Each point is reached from the start by the listed moves, each made 0, 1 or 2 times, or once backwards (-1), plus a little noise. Is the number of moves made odd or even? Then give how often each move was made.

Moves:
(1): [ 11 -33  -3 -33]
(2): [-29   9 -48 -12]
Start: [-8 13  5 -5]
Points:
[-26 -11 -45 -49] => even (1, 1)
[-48  55 -41  17] => even (-1, 1)
[-43 -35 -95 -94] => even (2, 2)
[  2 -20   3 -38] => odd (1, 0)

Moves:
(1): [ 20   1 -18  38 -29  -4  18]
(2): [-11  -9   6  -9   7 -22  19]
(3): [ 17 -25  -7  19  32  15   1]
(4): [  5 -12 -13  -4   5  -7 -27]
Start: [ 12  37 -17 -38  22  18  -3]
Points:
[ -4  59   7 -63  40  54 -14] => odd (-1, -1, 0, -1)
[ 46  47 -40   8 -12  38  -5] => even (1, -1, 0, 0)
[  0  46  -5 -66  44  45 -40] => even (-1, -1, 0, 0)
[ 29 -11 -11  -5  88  33  45] => even (0, 1, 2, -1)
[ 55 -35 -60  -7  95  35 -54] => even (0, 0, 2, 2)

Moves:
(1): [ 13  17 -12   8  20  16 -12 -12 -15]
(2): [-17  21   9  -1   9  -2   9  -6   1]
(3): [  3  -5  -8 -10  14  -6 -10   4   1]
(4): [  3  -3  13  12   5   4  -3  23 -12]
(5): [-11  -1  -7   6   7  13 -11  -6  12]
(6): [ -4  -7   1 -20  -2   7   6  -6   4]
(7): [ 12  -4 -28  -6   8   7   9   3   2]
(8): [  1 -14 -17  -1  17   0   1 -14  -4]
Start: [-11   0   2   3  -8 -11  -2   4  -3]
Points:
[ 12 -15 -37  18  41   2  42  23 -42] => odd (0, 1, -1, 2, -1, 0, 2, 2)
[  6 -43  11  17  -6  13   0  33 -28] => even (0, -1, -1, 2, 0, 1, 0, 1)
[-31 -25 -78 -56  95  18  14 -16   7] => even (0, 2, 2, 1, 1, 2, 2, 2)
[-15  67 -50 -28  52  57  10 -32  -3] => even (2, 2, 0, 0, 1, 2, 2, -1)

Moves:
(1): [  0   3  13 -10  -2  -8 -18  30  18 -32 -17  -9]
(2): [  6  -8  12 -19   2   0   7   3 -16 -30  17   2]
(3): [-18  -2  30  28  -7  18  11   1  -6   2   4   1]
(4): [-10 -14 -28  13  -3   1   3  11  -2   3  -6  -6]
(5): [ -2  -1 -24   4  19 -14 -12  -2  15  -4  11  -5]
(6): [ -3   3   5   2  -8  -9 -22  -3 -27  25  -4  15]
(7): [ -6 -28   1   8   6   6 -14  -4  -1  -7  19 -22]
(8): [-34 -21  14 -13  15   2 -14 -13 -12   5 -10 -25]
(9): [ 23  -9  18  23  39 -18 -18  28 -13  11  14 -29]
Start: [  6   6   7   8  -3  20   1   4 -40   3   1  12]
Points:
[ 17  37 -94 -12 -18  13  54   5  24 -67  14  58] => even (0, 1, 0, 1, 2, -1, -1, -1, -1)
[-28  16  -7 -69  12  14  22 -71 -57 -35  37  47] => odd (-1, 2, 0, -1, 2, 0, -1, 1, -1)
[  7  54 -95  23 -39  26  52   2  42  -2 -30  59] => odd (0, -1, 0, 1, 1, -1, -1, -1, -1)

Moves:
(1): [  1  -2  -8  13 -26 -12   8  -5 -13  -8   3 -12  -8]
(2): [  3 -11   0   0  14  -2  14   5   4 -11  -2   4 -12]
(3): [-10   6  -4  12  -4   4 -18  17   7   3 -17  -8   3]
(4): [ -3   1 -12   0  -7  -1  -2   0  -2 -21   5   3  -3]
(5): [ -6 -12   7   4  -1  -7   7   0   5   0 -11   9  15]
(6): [  7  -7 -11   3   1  -2  16   1   0  -6  -7  11   6]
(7): [  2 -10  -1  -6  -8   0  -5  22  14   1   3   1   0]
(8): [  6   2  -8  -2   2 -16   7   3  -2  -2 -16  -5  23]
(9): [ 15  29  15   1  -8  18 -19   6 -17 -20 -13 -11  -8]
(10): [ 5  5  4  9  6  2  8 -5  2  4 19  5  1]
(11): [-1  3  1 -3  0 16  6 -2  2 -4  2 -6  1]
(12): [  6   6  -2   2  -2  -2   5  -1 -29  -2   2   1   6]
Start: [-11   0  -3   0  11  -1  -3  -4  -3   7   4  -1   1]
Points:
[ 26 -11  28  -3  25  22  44   6   1 -13   7  17   5] => odd (0, 1, -1, -1, 1, 1, 1, 0, 1, 1, 1, 0)
[-14   3   0  -8 -17   2 -69  73  15 -35 -31 -21 -28] => odd (0, 1, 1, 1, 0, -1, 2, 0, 1, -1, -1, 0)
[ 25 -20  53  -9  42  58  51  20  10  -4  34  43  13] => even (-1, 1, -1, -1, 2, 1, 2, -1, 1, 2, 2, 1)
[  8  15  20  24   9  22 -42  95  48 -43 -65 -22   0] => even (0, 2, 2, 0, 1, 0, 2, 1, 2, 1, 0, -1)
[  8  53  -6  31  -7 -11 -37  40 -50  -4 -59 -68  12] => odd (1, 1, 2, -1, -1, -1, 0, 2, 1, 0, 0, 1)
[ 18  30  13  15  11  39  -1  32 -36  15 -31  17  58] => odd (-1, -1, 1, -1, 1, 2, 1, 0, 1, 1, 1, 2)

Moves:
(1): [ 3  4 -4  1 -4 12  6 -2 -8  2 10  6 -4 -4  9]
(2): [ 2 -6  2 -1  3 -4 -7 -5  7 -2 12 -5 -4 -4 -3]
(3): [ 18  -1  15  -6  -5  18  -3  -7   6  -2  -2 -16   0   0   9]
(4): [  0  -1  -6   4  -5   3  -6   0  -4 -10 -18   2   4   3   0]
(5): [ -8  -8 -12  -6  -2  -2  12   2  -2 -12  10  -5   0  12  -1]
(6): [ 3  0 -7 -3 -5 -7  4  8 -6  1  1  7  4 -3  3]
(7): [ 8  6  3 18  3 -1  5  8  9 -6  9 -8 -3 -3  6]
(8): [ -8  -2  11   8   5  -9  -7 -10  -4  -5   1   3  10   5  16]
(9): [ 7  1 -6  1 -3  6  2  5 16  8 -4  7 -6 15 -6]
(10): [  0  10  -5  -4  21  -8   0   0 -11   2   6 -16  19   2  15]
(11): [ -1 -18  -9  12   5 -10   3   4   1   2   2  -1   5  -1 -11]
(12): [  6   1   3  -2  -4  -6  -4  -6 -15   4   2  -7  -4  -7  -4]
(13): [ -1   1   0  -5   5  -2   3  -2   7   0  -1  -2 -13   0   9]
(14): [-13  -2  -2  -9 -18   2   1 -22  13   4   5   2  -7  -2   0]
Start: [  4   1   7 -13  -6   0 -12   1   2  -8  -3 -14  -4   0 -14]
Points:
[ 37 -14  14   0  39  -7 -20  -5  81  -1  16 -72 -31  27  -8] => even (-1, 2, 1, 0, 0, -1, 1, 0, 2, 1, 1, 0, 2, 0)
[-30 -23 -37 -28  30 -90  10  24 -95 -29  -1 -28  39   8  -5] => even (-1, -1, -1, 0, 2, 2, -1, 1, -1, 1, 1, 2, 1, -1)
[-13 -23  39   4 -21 -38 -31 -45  50 -15  12 -22  11 -24  35] => odd (-1, 1, 1, 0, -1, 2, 1, 2, -1, 0, 1, -1, 1, 2)
[  3 -21 -24 -34 -33 -18  29 -32   5 -10  83 -57  -7  -6  13] => even (1, 1, 1, -1, 2, 2, 1, 0, 0, 1, 1, 1, 0, 2)
[-13 -10   7 -38 -88  33  -9 -44  29 -34  13  15 -11   9  12] => even (1, 1, 1, 1, 1, 2, 0, 1, 0, -1, -1, -1, -1, 2)
[-57 -71 -68 -28 -34 -26  12  -8  25 -47 -12   9 -38  10 -58] => even (0, 1, -1, 2, 2, 0, -1, -1, -1, -1, 2, -1, 2, 1)
[ 59  53  23 -26  17  56  12   4  12   5  42 -55  18  10  69] => even (2, 0, 2, -1, 0, 1, 1, 0, 1, 2, -1, -1, 0, 0)

Moves:
(1): [  2  -3   5  -3  -8   2 -17  -5  -2   3  -3  -6  -8   3   4   0   8   8
   1   3]
(2): [ 7  6 -7 -6 -3  1 -9 -2 -5 -6  9 -6 12  7  7  5  3  3 -3  8]
(3): [-10  -4   2   1  -9 -21   4   9  -7 -20  17 -17   8   7   1  18   2 -12
   6  -2]
(4): [  2  -1  -6   2 -18  -1  -6   7 -15   0  -5   3 -11  -6   2  -2   3  -2
  10   6]
(5): [  9  -6  -2   1 -15   1  -5   0  -6 -13  -8 -16   0   3   0  -1  -3   5
   8   5]
(6): [  6   0   1  -7  -2   3  -5   4 -12   1  11   1  13   5  13  -2   1   8
  -6  -2]
(7): [  8 -14  10   3   7  -3 -10  -2   7  13   8  -1  -9   1   4 -15  -3   2
 -14   2]
(8): [ -6   7   0   4   3 -13  11   6  -4  -7  -4  -3  -5   1  -4  -4  -2   8
   0   0]
(9): [-10   1   8   1   9  -6 -11   4   6   1   2   1   8   2   5 -18  -5  -3
   6   4]
(10): [  0   3 -13  11   1   8   0  21 -23  13   0  -3  -8  20   3  -1  -4 -16
   4   7]
(11): [ 12   4 -13 -16   2  11   1 -20   7  10  -3   6  -2   0  13   7  -4  -2
   4   2]
(12): [  3   4   7   9 -12  -7  -6   1  -1   6  -9  -7   2  -9   1  -3   2   5
   1  11]
(13): [ 5  7  2 -1 12  2  0  6  4  3  8  7 -1  3  1  4 -6 -4 -1 -4]
(14): [ -2  -3 -11  17 -12   5   4  10 -11   2   7   1  -2  12  -1 -15 -12   1
  14  -4]
(15): [-6 -2  8 -7  4  2  8 10  8 -8  9  0 11  1 -1 11 -7 13 -7  6]
(16): [ -7  -6  25   8  -2   7   7  -6   2 -12  -6 -17  10 -14   4 -18   6   2
  -7   1]
(17): [ -1  -8  -7   0   1  -8   3   3  20 -11  -5   3 -17   9  -5  16  22  -1
  16 -13]
(18): [ 2 -4 10  9 15  2 -1  4 -3  0 11 -2  1 10 -1  8  1 -5  2  4]
(19): [ -2 -13  -6  12   9   4 -17   8   7   2   2   0 -10  -2   6   1   3  -4
   3   1]
(20): [  0   3 -14 -12   5   5  15  10  -5  14   1  -9  -5   0 -11  -2  -2   1
   2  -4]
Start: [ -5 -10   6  -6  -8  -2  -5  -3   2   3  12  -1   3   3   8  16   1  -2
   2   0]
Points:
[ 28 -80  62  11  52  22 -79  16  55  55  86 -38  -5  35  76   9   5   7
   5   8] => even (2, -1, 1, -1, 0, 2, 2, -1, 1, 0, 2, 2, 2, 1, 1, 1, 1, 2, 2, 1)
[ 30  -1   5   0 -23  56 -37 -11 -19  -7 -22  -3   0 -35  80  35  24  10
  -4  51] => even (0, 1, -1, 2, 0, 1, -1, 1, -1, 1, 2, 1, 1, -1, 1, 2, 0, 0, 2, -1)
[ 25 -51  11 -41  54   1 -54  15   6  28  60 -54 -19  14  57 -20   8  -9
 -19 -13] => even (1, 0, 1, 0, 1, 2, 2, 1, 1, 0, 1, -1, 2, -1, -1, 1, 0, 0, 2, 2)
[-55 -17  60  70 -54 -24  13  95 -85 -67  63 -53  22  78  27   1  18  19
  22  22] => even (2, 1, 1, 1, -1, 1, 0, 2, 0, 2, -1, 0, 0, 2, 2, 2, 1, 1, -1, -1)
[ 20 -56 -21  27  -1  48 -23  29  12  63   7  -4 -49  31  34 -89 -25   3
  26 -18] => odd (0, -1, -1, 0, 1, 1, 2, 0, 1, 1, 1, 0, 1, 2, 0, 1, 1, -1, 1, 1)

Moves:
(1): [ 8 12 -9  5  0 -6  1  1  5  9 -6  1  1  6 -2 -2 -7  8 -4  1  4  3 -6 -3
 -9  0  0]
(2): [ -9   1  -5   4   3  -8  -1   2  -5  -9 -11   7   9   8  -4   2  -9  -3
   2   3   4  -1  -1  -8  -2  -4  -4]
(3): [-1 -5 -3  1  3  6  1  0  3 -1 -4  0  4  8  0 -4 -4 -4  2  1  1  1  1 -7
 -4  3  2]
(4): [-1 -1 -1  5  0  4  9 -1 -6  2 -4 -2 -1 -3 -3 -2  1  4 -2 -2  8  4 -1 -3
 -2 -4  2]
(5): [  2  -6   3   1   0   4  -3   4   1  -2   1  -1  -2 -10   6   0   2  -1
   0  -6   3  -2  -2   8  -9   5  -2]
(6): [ -8   0   4   4   5  -2  -7   7  -6   5  -4  13  -2   5  -5   5 -13  -7
  -4  -7 -14   2  -1   3  -4   1  -2]
(7): [  0 -10   7  -7  -6  -8   5   3  -9   4   8  -8  -7   7   4   4  -2  10
  -9  -9   9   3   8  -6   7  -3  -6]
(8): [  0   0  -1  -5  -5   2   2   8  -1   0   7 -12 -10  -2 -12   3   0  -1
   5  -6   4  -2   4   2   3   7  -4]
(9): [ 0 -7  5  1 -4  7 -3  5  5 -1 -6  2 -9  0 -5  2 -6  7  4  0  5  2  1 -3
 11  2 10]
(10): [ -5   7  -7  -4  -1   7  -6   0  -6  -6  -7   3   7   8  -3   2   0  -1
  -8  -3  -7  -2 -10 -10  -4  -3  -2]
(11): [  1  14  -4   3   6  -1  -1   4   6   7  -1   4   8  -1   5   2  -6  -4
   4   7   6 -11   3   4   3   7   1]
(12): [  3  -1  12  -5   0  12  11  -7  -1  -3   6 -12   0   5  -5  -1  -3   3
  -3 -13   5  -1   2   1   5  -6   6]
(13): [  1   2   2   5  -3   2  -4  -1   1  -1  -2   4  -7   4  -2  -1   0 -10
   4  -1   1  -4 -10  10   2 -10  -7]
(14): [-9 -5 -5 -3  1  5  0  2  2 -1 10  5 -4 -1 -1  7 -1  3  2  2  2 -5  3  6
  1 -5 -2]
(15): [-5 -5 -2 -1 -5 -2  2  0 -5 -6 -2 -2 -3  0  8  9  3 -9  1  0  3 -7  3  0
 -9  3  3]
(16): [-3 -5 -3 -4 -6 -1 -1 -1  3 -1  6 -3 -3 -3 -3 -9 -5  0  1 -4  0 -7  7  2
  3 -4  7]
(17): [ 4 -1 -3  2  2 -2 -2  4  0 -5  5  0 -5 -8  4  1  5 -4 -6 -5  3 -5  8 10
 -1 -4  1]
(18): [ 5  1 -2  1  0  1  1  3  1  3 10  2 -1 -1 -2 -2  3 -3  6 -2  4  7 -4 -7
 -3 -1  3]
(19): [  3  -1 -13  -6   1  -8   1   2   4   2  -3   0   4  -3   4  -6   1   3
   7 -14  -2   6  -4   4   2  -4  -5]
(20): [ -2  -9   0   0  -1   3   3  -6   4  -6   8   1 -11   0   4  -5  11  -1
  -1  -9  -2 -19   8 -10   4   6  -5]
(21): [-4 -4  2  8  2  0 -4 -2 -2 -3  5 -9  4  6 -1  0  7  0  2  0  6  2  5 12
  3  4 -1]
(22): [  9  -1  -2   5  -2  -2  -7   4   0   7  -8   7   8   0 -11   6   6  -1
  -1   4  -1  -5   7   0  -6  -3  -2]
(23): [ 0  3  3 -5  1 -3 -4  8  5  1 -3  1  4 -1  3 -8  4  4  2  3  3  2  2  1
 -8 -5  4]
(24): [ 4  4 -2  6 -4  9  3  8  4 -2 14 -2  2 -1  9 -1  4 -1  6 -3 -5 -1  6  9
 -4 -4 -5]
Start: [ -6   7  -7   3   0   2  -7   0  -2   5  -5   0  10   5  -2   8   0   7
   5 -14  -2  -9 -11   8 -10   1   1]
Points:
[-31 -22 -17 -27 -11 -43  10  15 -39 -18   8 -22 -15  38   6  19 -17 -20
   2 -22  25 -26   6 -88 -36  48 -12] => even (0, 2, 2, -1, 0, 0, 2, 2, -1, 0, 0, -1, -1, -1, 2, 0, 0, 2, -1, 1, -1, -1, 0, -1)
[-18   1   8  30  -8  19  -2  23  -8  63  32  27 -10  54 -67  18 -43  31
  -1 -36  41 -41  23 -11  21 -28   5] => even (1, 0, 0, 2, -1, 2, 2, 0, 1, 0, 2, 1, 1, 2, -1, 2, -1, 2, -1, 1, 1, 2, 0, 0)
[-20  38 -11  45  -6  36 -26  41  -4  -2 -47  47  34  12 -50  -7 -57 -20
  36 -48 -16  -7 -28  45   6 -57   6] => odd (-1, 2, -1, 2, 0, 2, -1, 0, 2, 1, 1, 1, 2, -1, -1, 2, 0, 0, 1, -1, 0, 1, 0, 2)
[ 33  10  35 -15 -29  71  37  55  12  16  35 -64 -42  26  20  -3 -14  39
  -3 -80  59 -16   0 -31 -38  24  16] => even (2, -1, 2, 1, 2, 0, 2, 2, 2, 1, 1, 2, 0, -1, 1, -1, 0, 1, -1, 1, -1, -1, 2, 2)
[  6   4 -32   7  -9 -30 -19  -7  -6 -11  30 -17  -4  22  10  28  58  -3
 -10 -29  44 -69  28  -7  -9  14  -1] => even (1, 0, -1, -1, -1, -1, 1, 0, 0, 1, 1, 0, 0, 0, 2, 0, 2, 2, 0, 2, 2, 1, 0, -1)
[ 60   3 -25  -4   4 -12  19   4  43  28  25  -8  -7 -14  53 -46  43  41
  13 -60  11  -7   1 -14 -11 -10 -17] => odd (1, -1, 1, 0, 0, -1, 1, -1, 0, -1, 0, 0, 0, -1, -1, -1, 1, 1, 2, 2, -1, 0, 1, 1)
[ 17 -23 -18   8 -33  -8  -6  66  11  -2   7 -36 -11 -22  21 -38  20  50
  34 -70  64  10  16  45  -2 -25 -20] => even (0, 1, 0, 2, 2, -1, 2, 1, 2, 0, 0, -1, 1, -1, -1, 1, 1, 0, 2, 0, 1, 0, 2, 2)
[-41 -34  12 -20 -25  51  -3  52 -36  -7  19   3 -36  19  27  48   0  -3
 -17 -74 -23 -43  16  -4 -35   3 -25] => odd (-1, -1, 1, 1, 1, 2, 2, 1, 1, 2, 0, 0, 0, 1, 2, -1, 0, -1, 0, 1, -1, 0, 1, 2)
[ 11  -7   4  31 -10   0  -7  43 -13  11  -9  -6 -20  49   7  14 -10   9
  -2 -45  39  14   9   2 -15 -14   7] => even (1, 0, 2, 1, -1, 1, 2, 0, 2, 0, 0, 0, 1, -1, 1, -1, 2, 1, 0, 0, 1, 0, 1, 1)
[ 36  50 -36  24  -7  56 -17  30  47  16  63   6 -27  15 -29 -28   0 -42
   8 -60 -25 -95   7  29 -45 -10 -17] => odd (2, -1, 2, -1, 0, 1, -1, 2, -1, 1, 1, 1, 2, 0, -1, 2, 2, 1, -1, 2, -1, 1, 0, 2)
[-21   0 -37   6  16 -67 -44  47   3  32 -59  69   3  39  23  42 -60 -14
  -7  -9  11 -50  23  12 -24 -13  -6] => even (1, 1, 2, -1, -1, 2, 2, -1, 1, -1, 2, -1, 1, 1, 2, 0, 2, -1, 1, 0, -1, 1, 1, -1)
[-18 -49 -28  -7 -27   1  19  53   9  -6  80 -27 -19   8 -26   2  19  27
  50 -91  57 -72  95  26  33 -35 -24] => odd (-1, 2, 0, 1, -1, 0, 2, 2, 1, -1, 1, 1, 0, 2, 0, 2, 1, 1, 2, 2, 1, 2, 1, 2)

Moves:
(1): [ 0 -7 -2 -3 -5 -7 -1  0 -8  1 -3  9  1 -1  1 -8  5  3 -1  4 -9 -7  0  5
  2  2]
(2): [  7   8  -2  10   1  -4   9 -10  -7  -1  -6  -3  -3   2   3   8  -2  -6
  -1  -5   6  -1   2   0  -5  -6]
(3): [-11  -9   1  -3  -8  -1  -2 -12   6   1   1 -10  -3  14  -7   1  -1   2
  -6   1  -6  15  -5   4  -2  -4]
(4): [ 3 -4 -1 -3 -4  0  0  0 -2  5  3  2 -4 -5  2 -3 -3 -7 -4  1 -4  3 -5  1
  2  5]
(5): [  4  -1 -13  -7   5  -2   5   5   8   8  -2   4  -6  -7   1  -2  -5  -4
   2   3  -5  -1  -5   6  -3   7]
(6): [  1   5  -1  -9  -4   6  -8   1 -12   5  -4   3   1  -9  -7   0   2   2
  13  -8  -6   1   8  -2   3   8]
(7): [ -9 -12   6   3   6   5   1  -1  -8  -6   3  -1  -3  10  -7   5   1   8
  -4  -6   9  -2  -1  -5  -2 -16]
(8): [-10   3   9   3  -5   8  -1  12  -8  -6   4  -4  -9  12  -8  16   6   0
   2   1  -7  -2   8  -1  14  -9]
(9): [  3  -3 -10   9   1   4  -9   6   4  -1  14   5   7   1  -9   5   1 -13
   4  -1   8  -3   6   7   4  -9]
(10): [-5 -7  2  5 -1  1 -1  1  2  4 -5 -2 -3 -5 -6  6 12  5  7  8  0  1 -3  0
 -2 -5]
(11): [  6   4  -4   2 -11  13   3   6   9   0   0   1   6  -7   6  -5   8   2
   9  -6  -3  -5  -7  -5   0   1]
(12): [  7  -2  -2   5  -1   1   5   0   0 -11  -2  -6   3  13  -2   3   2   3
  -1   3   3   2 -10  -2  -6   5]
(13): [  0  -6   5  -8  -7  -2 -14  -1   3   1 -12   5  -5   0  -1  17  -8  -2
   3  -6  -2  -4   1  -4   5  -9]
(14): [ 17   8  -2   3  -4  -4   0  -3  -6  -4   2  -8 -10   3  -3  -4  -6  -2
   4   8  -7  -1  10  -8 -14  -1]
(15): [-10  -2   3  -9  -5  -4  -4  11 -12  -9  -6   3 -11   9  -7  -6   4  -1
   2  -2   6   6   4   6   0  -2]
(16): [ 5  5  2 -3  2  4 -3  2 -5  3 -5  4  0  5 -1 -3  9  3  6  0  1  3  0 -4
 -2 -4]
(17): [  2   0   1   2  -2   7  -1   0   0   4  -1  -5   1   2   6   2  -3  -4
   0   7   3 -11   4  -1   2   1]
(18): [ -8  -7 -12   2   1   7  -5   2  -8   2   4   7   2  -3  15  22  -6  -2
  -7  -2 -11   0   0  -6  -5   2]
(19): [  2  -4   0  -9   1  -1   4   2   5   5  10  -1  -1   0  11   5   4  -2
 -10   1  -4  -3   9   1  -4  12]
(20): [ 7  2 -4 -6 -4 -8 15 -7  0 -3  7  8  1  1  4 -6 -8  7  0 18  0 13  5  1
 -2 14]
(21): [  2   1  -6  -7   2   7  -6  -4   2   6 -16   1 -10  -2  -4   3   2  -4
 -12  -2   2   6  -4  -3   0 -11]
(22): [  2 -15   0  -9  13  -6  11   0   8   7   1 -11  10   4  -2  -6  -7 -12
   1   8   5  15  -2  -2  -9  -6]
(23): [  1   4  -6   0   1  -5   5   3  -5   1  10 -19   5  -2   7   7  -2   8
  -2   0   4   3  -9   2  -1  -3]
(24): [  7   3   8  -2  -5   6   5   8  12   3   3  -1  13  -5 -10  -4   4  -5
  -1   8  -4   9   0  10 -16   1]
Start: [ 11  -6  -1  11  -9 -11   2   8   6   2   2   3   2  -2  -2   4   6  -6
  -5   2   5  -8   3   0   2   8]
Points:
[ 10 -21 -39  -3 -68   6 -23   6   6  43   0  62  -7 -67 -33  95 -12  -9
  25  28 -77  23  15  29  -3  14] => even (1, 1, 1, 1, 2, 2, 0, 1, 1, 2, 0, -1, 2, 0, -1, -1, -1, 2, -1, 2, 0, -1, 0, 2)
[ 42  -1 -27  59 -75  56   3 -21   4  27  31  26  16  11   3  52   9 -49
  17  51 -27  23  26 -16 -17 -25] => odd (0, 2, 2, 2, -1, 0, 0, 1, 2, 1, 2, -1, 0, 1, -1, 2, 2, 2, -1, 2, 0, 0, -1, 1)
[ -5 -38  10 -65 -21  15 -49  31  20  18 -55  31  -7  23 -92  42  -4 -59
 -12 -21  -8  61  12  31  -2 -25] => even (0, 0, 1, 0, 1, 2, 0, 1, 1, -1, -1, 1, 2, -1, 1, 0, -1, 0, 0, 0, 2, 1, -1, 2)
[ 15 -38  27  36 -51  49   7  34  59 -18  59 -35   8  69 -55  32  64 -18
 -31  26  27  11 -14  27 -25 -27] => odd (-1, 0, 2, 2, 0, -1, 2, 1, 2, 1, 1, 2, 0, 0, 0, 1, 1, -1, 2, 0, 0, -1, 0, 2)
